Each row of a before or after table is a point. The points were changed in one or more steps. Then noise was added and the rows were shuffled. The steps act on how far a point lies along the listed directions, d1 being the first. Name the steps. A step turns or swaps two directions, mirrors them in a line or flattens them onto one, adds a multiple of one to another, or multiplies one. Angles are multiples of 10 degrees, from the lower direction toward the higher: turns from -170 to 170, lines from 10 to 170 but not 90. Use the fewest steps. Two steps may share a direction if one is a turn and the other turns, adds or multiplies; they go together, in the order done. Otherwise the lowest direction goes first.
In the rows, zero is written as 128.

Directions:
(1): [167 138]
(2): [118 167]
Before (14 x 2):
[[127  66]
 [ 74 161]
 [127 131]
 [113 107]
 [ 92 146]
 [145 141]
 [111  97]
 [ 90 139]
 [157 126]
 [139 123]
 [ 80 112]
 [124  81]
 [ 99  80]
 [149 120]]
After (14 x 2):
[[131  71]
 [107 129]
 [129  94]
 [167 129]
 [105 140]
 [ 97  76]
 [106  84]
 [131 127]
 [160  88]
 [115 129]
 [130  99]
 [191 130]
 [122 148]
 [167 116]]
Steps: mirror d1 and d2 in the line at 60 degrees

Directions:
(1): [105  92 102]
(2): [ 95 123 164]
(3): [157  94 149]
Before (11 x 3):
[[101 100  82]
 [118  67 126]
 [132 150  78]
 [136 132 153]
 [156 127 129]
 [ 88 117 106]
 [142  94 130]
 [161 125 108]
 [118 115  89]
 [168 139 118]
 [120 115 143]]
After (11 x 3):
[[ 65 142  88]
 [180 123 128]
 [148 118 165]
 [ 90 101 103]
 [162 117 133]
 [ 68 137  58]
 [164 123 112]
 [133 106 121]
 [117 118 140]
 [125 156  76]
 [ 98 136  75]]
Steps: add -1 times d1 to d3

Directions:
(1): [ 94  94  97 131]
(2): [139 111 140 180]
(3): [149  85 149 105]
(4): [ 89 129 169 127]
Before (13 x 4):
[[124  86  84  95]
 [109 140 158 166]
 [133  96 100 107]
 [ 78 152 165 144]
 [144 133 114  81]
 [126 141 144 121]
 [136 139  89  85]
 [102 124 120 145]
 [133 134 142 142]
 [120 160 140 132]
 [124 148 136 119]
 [130  81 105 102]
 [112 169 134 152]]
After (13 x 4):
[[ 53 118  66  99]
 [174 127 194 140]
 [128 123 157 116]
 [122 122 132 114]
 [105 114  58 128]
 [149  85 175 106]
 [ 73 111  43 121]
 [153 139 156 135]
 [128 125 185 125]
 [ 86 123  70  99]
 [122 112 142 135]
 [133 121 133 116]
 [ 94 127  75 129]]
Steps: add -1.5 times d2 to d1; turn d3 and d4 by -100 degrees

Directions:
(1): [105 109  75 104 134 109  96 157]
(2): [134 168 137 112  95  90  90 104]
(3): [118 137 133 149 192  90 122 110]
Before (13 x 8):
[[128 112  92  97  63 133  95 166]
 [135 136 131 147 136 111 141 110]
 [124 117 138 144 150 141 158 126]
 [132 171 158 139 140 106 121  78]
 [118 133 134 129 155  95 118 113]
 [153 130 123  69   7 175 113 163]
 [124 145 125 124 141  92 111 116]
 [129 119 146 138 140 164 163 139]
 [118 117 111 139 154 133 130 139]
 [136 132 128 133 142 104 115 101]
 [133 143 142 154 116 133 167 122]
 [136 138 137  99  72 157 114 135]
 [132 128 124 119 135 120 121 137]]
After (13 x 8):
[[106  99  93 118 153 143 130 146]
 [133 143 123 119 104  92  88 123]
 [136 131 157 149 137 154 157 124]
 [122 123 115 148 137 139 164 147]
 [115 126 115 114 139 129 111 144]
 [123 122 121 114 127 119 116 125]
 [128 116 111 141 133 128 138 130]
 [135 143 145 137 118 128 131 114]
 [120 125 110 110 131 116 115 142]
 [129 129 111 104 130 117 107 148]
 [133 131 155 142 131 144 159 123]
 [138 137 130 120 132 125 119 131]
 [132 108 108 123 127 124 120 122]]
Steps: swap d1 and d2; multiply d3 by 0

Directions:
(1): [103 149  70  89 147 131 157 116 138]
(2): [166 114 110 108 114  93 127 177 162]
(3): [156 130 151  93  89 159 174 123 112]
(4): [138 203 142 154 131 124 144 145 145]
(5): [ 78 117 134 135 119 156 141 188 127]
Before (13 x 9):
[[132 116 140 135 143 115 104 142 142]
 [125 124 125 160 137 104 116 111 128]
 [145 172 154 150 110 126 147 131 144]
 [ 75 136  98  95 141 165 168 152 141]
 [147 188  93 142 141  99 131 129 154]
 [121 110 117 113 113 126 132 124 141]
 [153 165 105  97 115 127 161 193 180]
 [135 116 111 116 145  96 110 111 123]
 [119 194 141 153 157  97 119 146 140]
 [170 194 217 115  75 189 234 147 114]
 [ 87 110 121 147 143 124 118 136 137]
 [ 68 101 118 156 130 161 119 181 129]
 [ 87 109 107 121 161 116 135 129 121]]
After (13 x 9):
[[133 121 120 128 108 113 156 165 139]
 [109 179 137 153 132 127 145 127 146]
 [153 189 152 119 125 107 150 161 144]
 [155 168 165 156  97 140 149 158 129]
 [178 129 146 143 152 105  97  65 145]
 [153 118 116 102 112 104 144 123 142]
 [180 129  69 100 127 103 130  82 146]
 [171  94 143 116 133  93 133 116 125]
 [127 104 147 123 111 134 135 153 103]
 [ 54 226 114 207 227 125 115  77 135]
 [120 112 133 126 113 131 129 111 130]
 [128 127 124  94 125 142 151 139 142]
 [147 181 171 148 126 169 140  63 111]]
Steps: turn d1 and d5 by -150 degrees; turn d2 and d3 by 130 degrees

Directions:
(1): [136 146 147 170 135 112 154 114 175  79 102]
(2): [128 156 113 153 189 142 112  82 126 161 127]
(3): [148 130 156 167 115  86 102 113  80 117 158]
Before (13 x 11):
[[110 106 131  81  83 147 157 173 162 121 109]
 [115 139 113 117 155 119 135 107 158 127  93]
 [124 125 112 105 140 122 144 139 149 120  95]
 [124 143 131 145 190 145 112 111 102 182 138]
 [121 127 127 130 135 149 139 121 153 130 120]
 [130 103 101  83 106 136 116 147 116 141 125]
 [120 134  99 113 153 166 149 123 175 136  88]
 [125 156 155 158 166  94 160  87 180  78  83]
 [127 112 132 134 134 151 152 130 149 118 124]
 [113 106 136 102  81 134  96 133  80 179 156]
 [167 105 187 193  29  41 118 163  87  69 157]
 [141 146 149 132 115 100 120 115  62 147 164]
 [153 138 162 173 115  86 113 107 104 116 136]]
After (13 x 11):
[[128 143 132 145 146  92 123  96 136 113 108]
 [125 119 157 130  81 115 163 156 171  81 106]
 [ 93 113 114  78  99 175 138 145 157 168 109]
 [143 143 173 168 143  58 104  81  79 108 143]
 [129 115 105 100 115 138 142 143 164 112  97]
 [136 118 130 113 113 120  96 128  73 172 152]
 [137 113 146 155 129 131 142 122 132 108 135]
 [130 132 142 153 131 130 133 112 142 117 128]
 [118 136 113  75 126 151 136 136  92 177 145]
 [136  71 133  86  28 105  90 200  39 166 181]
 [143 147 137 176 144 118 142 100 163  94  98]
 [136 131 130 137 136  96 140 127 138  99 103]
 [118 145 123 137 196 159 128 114 133 177 120]]
Steps: turn d1 and d3 by 80 degrees

Directions:
(1): [150  79 118  74 148  96  88 109 122  99 132 124  95 118]
(2): [147 175 112  90 143 173 102 155 104 161 142 149  93 129]
(3): [119 128 117 112 137 162  95 103  97 111 158 104 201 132]
(4): [147 103 112 100 102 155 123 120 180 173  98  96 141 161]
(5): [ 58 124 154 120  99 130  96 155 118 122 134  91  98 155]
Before (11 x 14):
[[112 177 137 158 120 144 133 143 141 155 136 117 134 134]
 [169 112 107 120 167  90 131 101  99  85 152 151 157 109]
 [163  77 119  96 168  78 115  94 126 104 134 146 151 120]
 [ 73 163 170 162 103 131 139 164 107 141 130 131 110 126]
 [ 84 155 143 166 102 138 159 142 128 154 143  88 168 125]
 [168 110  94 111 162 110  98  85 121 104 156 133 163 124]
 [193  89 108 117 145 120 157  97 145 123 108 135 173 133]
 [121 137 130 116  95 154  92 111 145 135 130  90 181 158]
 [188 115 106  81 108 137 163 125 186 172  73 143  61 135]
 [200 120  79  86 154 169 132 115 170 183 105 148 121 135]
 [ 89 147 163 158 122 124 137 158 131 137 124 139 121 138]]
After (11 x 14):
[[163 100 122 129 163  63 135 112 107  76 139 155 126 108]
 [158 158 122 129 108 174 152 131 159 193 107 137 157 139]
 [137  84 139 100 168  48 114 124 120  90 130 154  99 117]
 [117 176 129 164 119 158 136 135 150 148 139 111 155 139]
 [ 93 126 156 148  90 106 109 122 153 104 126  91 154 149]
 [ 54 154 141 131 149 145  89 146  61  98 172 123 124 125]
 [ 98 111 157 137 146  78 135 144  86  64 133 137  89 122]
 [143 145 138 131 130 154 141 138 154 173 113 139 143 144]
 [ 75 177 140  75 113 172  83 160  66 121 145 130  61 139]
 [132 100 127 143 151  68 108  98 115  78 151 124 137 123]
 [115 140 139 158 101 129 170 136 163 170 117  96 149 125]]
Steps: add -0.5 times d2 to d1; turn d2 and d3 by 70 degrees; swap d4 and d5

Directions:
(1): [109 122 121 154 147 182 163 134  91  99 121 146 111 104 154  99 137  65]
(2): [ 92 115 127  62 136 167 126 110 154 104  93 147 157 178 111 119 109 120]
(3): [ 85  92 137 164  67 130 140 139 133 166 127 168 107 149  88 110 145 133]
Before (9 x 18):
[[152 163 126  61 187 120 110  94 150 123 119  95 170 155 125 145 103 161]
 [113 128 130 132  91  96 120 115 157 146 145 135 135 138  93 128 129 149]
 [112 117 134 169  98 132 132 146 120 157 134 137  96 135 113 109 134 128]
 [145 150 122 132  95 111 100 126 133 148 142 107 134 129 115 129 142 166]
 [ 60  73 138 108 105 231 182 141 120  96  83 195 136 201 101  60 118  67]
 [141 127 128 109 142 148 122 109 132 118 114 121 137 143 118 120 125 122]
 [116 107 108 165 126 149 129 129 102 137 113 148  82 114 137 114 133  97]
 [ 52  77 123  82 149 223 150 123 138  89  77 175 136 188 133  90 112  68]
 [107 108 123 129 102 145 130 141 130 147 126 147 132 161 114 131 126 146]]
After (9 x 18):
[[ 42  52 146 120  62 217 178 146 136 123  84 212 130 219  69  58 128  89]
 [148 156 121 130 107 120 103 127 127 139 143 105 134 124 124 126 139 155]
 [131 122 130 113 133 149 124 109 133 123 114 126 136 146 112 115 125 123]
 [138 154 126  77 175 129 120  98 149 130 121 107 160 155 122 138 106 152]
 [ 30  55 130  98 104 210 151 128 151 121  78 195 127 210 103  84 119  90]
 [116 122 133 166 104 132 131 146 122 154 133 129  98 133 116 111 132 130]
 [103 105 120 133  96 147 133 144 133 155 127 150 128 161 112 129 128 146]
 [122 116 108 158 132 141 121 124 109 137 118 142  88 116 138 119 126 106]
 [109 125 131 133  92 103 127 112 150 139 144 135 133 136  95 122 134 140]]
Steps: multiply d1 by 0.7; add 0.5 times d2 to d3

Directions:
(1): [100 109 144 126 173 152  78 120  90 146 171 150 105 150 104 143 140 180
 160 127]
(2): [121 126 143 130 122  85 149 122 141 201 165 108 166 145 121 100 181 135
 117 160]
(3): [139 159 127 118 130 174 116 105 143 101 155  97 174 143 101 117 106 102
 174 185]
(4): [145 181 107  67 121 154 141 161 133 143 142 128  92  99 118 160 183 121
 140 125]
Before (8 x 20):
[[138 130 116 124 127 150 135 118 140 125 132 112 167 137 107 116 114 113
  159 153]
 [117 129 117 127 140 148 119 131 112  98 145 136 135 141 121 143 117 144
  151 150]
 [129 120 127 152 122 111 145 127 142 136 125 116 149 133 132 116 130 110
  104 118]
 [133 147 112  79 149 205  79 163  96  87 130 169  41  95 120 180 113 150
  173  88]
 [142 122 119 128 103 125 144 124 148 111 108 114 142 117 144 136 107  96
  112 139]
 [129 111 131 130 135  90 140 145 131 145 116 135 117 136 136 135 143 155
   96 109]
 [132 156 122 109  93 125 161 132 145 128 117 114 135 110 137 126 137  90
  122 140]
 [133 163 113 100 146 163 125 142 119 117 150 116 144 135 108 124 128 113
  157 165]]
After (8 x 20):
[[145 118 118 130  96 113 153 131 151 114  99 114 136 112 150 136 109  95
  102 128]
 [122 149 125 107 112 145 137 129 128 118 127 125 118 115 126 138 135 109
  137 136]
 [116 141 113 101 170 175  96 152  85  99 135 149  90 131 114 148 115 145
  157 119]
 [142 140 123 150 112 116 157 122 157 118 117  99 163 127 129 113 116  84
  112 130]
 [111 118 116 130 137 132 120 141 105  99 128 150 113 133 133 153 117 152
  135 119]
 [136 132 134 128 128 102 145 134 143 151 140 110 159 148 117 121 148 140
  120 155]
 [141 126 107 121 121 156 130 128 128  91  95 137 131 123 118 135  92 115
  148 116]
 [ 83  98 146  86 186 150  52 171  50 198 186 208   8 120 119 180 195 240
  157  61]]
Steps: add 1.5 times d4 to d1; turn d2 and d3 by 80 degrees
